Rows are points. The last column is the point's height on a tilted bowl or saddle (a function of degree 2), plus a little noise. Along how many of its main directions does it bend up, bend down or stay straight?

Points:
[[  4  11  46]
 [ 50  18  55]
 [ 40 -43 -17]
 [-38 -43   7]
 [ -1  20  57]
 [-22 -31  11]
 [ 22  29  77]
 [-44 -80  24]
 [-29 -36   7]
 [-84  34 -19]]
Directions: 1 up, 1 down, 0 straight

Points (16 x 4):
[[-22  11  95 -32]
 [-35 -13 -32  45]
 [-13  -8 -15  30]
 [ 15 -22   9  19]
 [ -3 -30 -32  30]
 [-31  -7  24  14]
 [-67 -25 -27  70]
 [-73  13 -22  81]
 [-36 -17   6  23]
 [-16  -9  23   9]
 [ 67 -45  -9  70]
 [-46 -26  -8  35]
 [-13 -13  59 -19]
 [ 19 -45  -5  16]
 [ -3  18   5  31]
 [ 14 -59 -18  12]]
Directions: 1 up, 1 down, 1 straight

Points (23 x 5):
[[  4   8  -7 -15   7]
 [-10  40  11 -33  -1]
 [ 15  13  41  11 -10]
 [ 24   9  79  15 -27]
 [ -9  69  58  33 -70]
 [-13 -13  24  36   4]
 [-29 -33 -12  -1  -8]
 [ 56  10  16 -14 -23]
 [-14  42  -3  11  -5]
 [ 10   3 -21 -35   8]
 [ 29   3  28  35  -7]
 [ 15 -32 -19 -10  -4]
 [-18 -64  77 -31 -33]
 [  1 -27 -95  38 -72]
 [-20  77  65  48 -94]
 [-77  -6  30  31 -39]
 [ 32 -32 -29  26 -16]
 [-12  48  30  43 -36]
 [-21  10 -38  19  -6]
 [ 23 -78 -14   2 -23]
 [ 26  14 -62  55 -51]
 [-72  26  80 -31 -89]
 [ 25   5 -31  48 -26]]
Directions: 1 up, 3 down, 0 straight

Points (39 x 7):
[[  8   2   7  10  18  57  28]
 [ 56 -18 -51 -27  38  -3  38]
 [ 41 -32  24 -26 -10 -21  -8]
 [ 20  17  37  25 -17 -32   8]
 [-27 -21 -24  42  36 -19  31]
 [-33 -34  21  65 -22  -5  43]
 [-27 -28  13  18  -1  85  54]
 [-10 -36 -40 -94 -42  -2  65]
 [ -2 -10  -8 -18 -11 -23   1]
 [ -3  31 -28  56  44   3  54]
 [ 21  40  53  28  20  74  43]
 [ 54  43   8  -8  28  18  19]
 [-60 -27  66  17 -34  88  89]
 [  5  -5  11   2 -38  22 -17]
 [  3  39  21 -19  12  90  50]
 [ 35 -17  43 -44  22  -3 -25]
 [-12 -28  40  15  43  73  53]
 [ 27  39  24 -12  20 -21 -20]
 [  9  32  32  22 -19 -17  -7]
 [ 22  39  57  31   1  -7  -4]
 [ 43  11   0   4 -52  22 -21]
 [ 24  54  86  39 -49 -24  13]
 [ 11   1  23  22  64 -33 -46]
 [-35  -7  23  -9  47 -26 -37]
 [ 67 -42  24 -26  21 -11 -19]
 [ 11 -27  11 -38  36 -40 -50]
 [ 27   9  22  36 -46   4  -9]
 [ 18  53  41 -25 -81  23 -55]
 [ -7   6  23 -48   9 -38 -16]
 [ 14  -2  19  51 -14 -26  23]
 [-25  14  94   1  17 -42 -25]
 [ 32  23  18   8  43  41  21]
 [ -9 -13 -14 -42  30  -6  -6]
 [-44  11 -26  29  18 -33  42]
 [  6 -45   3 -25  26  16 -22]
 [-32  28 -25  70  -2   5  50]
 [ 31  34 -64 -20  29 -19  62]
 [ 54  12 -15 -66  -8  12  52]
 [-31 -16  22 -95 -28 -79  82]]
Directions: 4 up, 2 down, 0 straight

Points, 62 rows:
[[ 29 -34 -46  76 -39  21 -19 -26  39]
 [-20 -16  36  18 -13 -17  77 -13  20]
 [  4  24   7  24  -3  51  48 -13  10]
 [  7  -6 -28 -71  -5   3  -3 -18  33]
 [ 32  10 -33  43 -43  -8  32 -12   7]
 [ 40 -18  70  15 -39  31  -9  -8  12]
 [ 68 -39  65  61  10   3  19 -41  35]
 [-19 -57 -31 -45 -58 -35  10 -48  47]
 [-39  -9 -22 -37 -50 -32   9  48  49]
 [-11 -24  12  49  42  -4 -37  10  34]
 [-36 -38  24  17 -35   2  39 -22  11]
 [-31   1  16   4   1  85 -22 -25  44]
 [ 64   1 -14 -65  71  11   3 -12  68]
 [ 27  27 -31  18 -47 -16  25  20   9]
 [  3   4 -73 -14  68  36 -15   4  64]
 [  9 -56  -1 -31  28  -5 -37 -54  23]
 [  1 -58   7  59  13  18  24  43  29]
 [ 23   2 -48  19 -11  10 -27   1  14]
 [-74   0  17  29   3 -19  -2  -2  37]
 [ 36 -36  24  16 -43  16  81 -11   6]
 [  8 -42  22  60  54  10  11  35  44]
 [ 69  13 -37 -10  24  -7 -24 -43  44]
 [-34  24  -3  25  13  59  12 -60  39]
 [ -6  25  -4  -6  17 -12 -35 -11  21]
 [-43 -38 -18 -41 -31 -52 -57 -18  52]
 [ 77  25  57  -5  35  33   7 -25  48]
 [ -4  26  82 -17 -59  49  39  45  70]
 [ 40 -11 -48  36  -8  20  68  69  44]
 [ -3 -18  15 -14 -46 -86 -10   0  38]
 [ 15 -46 -31   9 -36  25  18  14   2]
 [  9  -1 -28  95 -32  -4  19 -10  35]
 [  8  32  22 -16 -29 -31  31 -20  17]
 [ 20 -15  -3  46  -3 -18  -8  -3   1]
 [  9 -25   2 -58 -15 -36  80  -4  52]
 [-74   1  -1  35  43  23 -57   0  72]
 [-29  45   1 -64 -21 -23  19 -29  63]
 [ 39   0  32  -3  16  11  -6 -19   5]
 [  0  30  -3  14 -12 -19 -17  16  11]
 [  2 -15  64   4  29 -22  25  34  34]
 [ -7 -49   6   4  42 -19  21 -49  15]
 [-19 -11  38  31   2 -12  14  13   8]
 [  7 -40 -44  -4  46   1  95 -20  49]
 [ 60  18  36   9  24 -35  67  17  37]
 [-53 -21 -75  42  21  28  55   7  64]
 [ 46  48   8 -20   5  40 -32 -11  44]
 [-33  52  32 -27  -2  27   9  21  46]
 [-40  30  26  -4 -26 -11  25  28  30]
 [ 25  19  20  24 -44  11 -33 -25  12]
 [  5  -6  33 -69  64 -10  11  72  94]
 [ 16  33  -6 -16 -22  11  21 -55  15]
 [ 14  -4  20  46  25 -41 -10 -46  27]
 [-35   7  18  -6  29  19 -26  48  41]
 [-24  -6  22   5  -3 -49  16 -35  17]
 [ -3  14 -12 -12   5 -55  31 -48  27]
 [-39 -50  18 -53 -64 -38  33  51  89]
 [-27   4  -7 -16   5  20 -36  15  21]
 [ 18  26  49 -21 -33 -19  13   1  21]
 [  2  27  12  12 -15 -23  28 -20   4]
 [  0 -11 -13 -46  23 -87  20  33  65]
 [ 60  10   8 -30 -28 -50  14  -1  24]
 [  2 -21  47  14 -29  33 -25  28  17]
 [ 13   4  -9  72  -7  23 -13   9  25]]
Directions: 8 up, 0 down, 0 straight
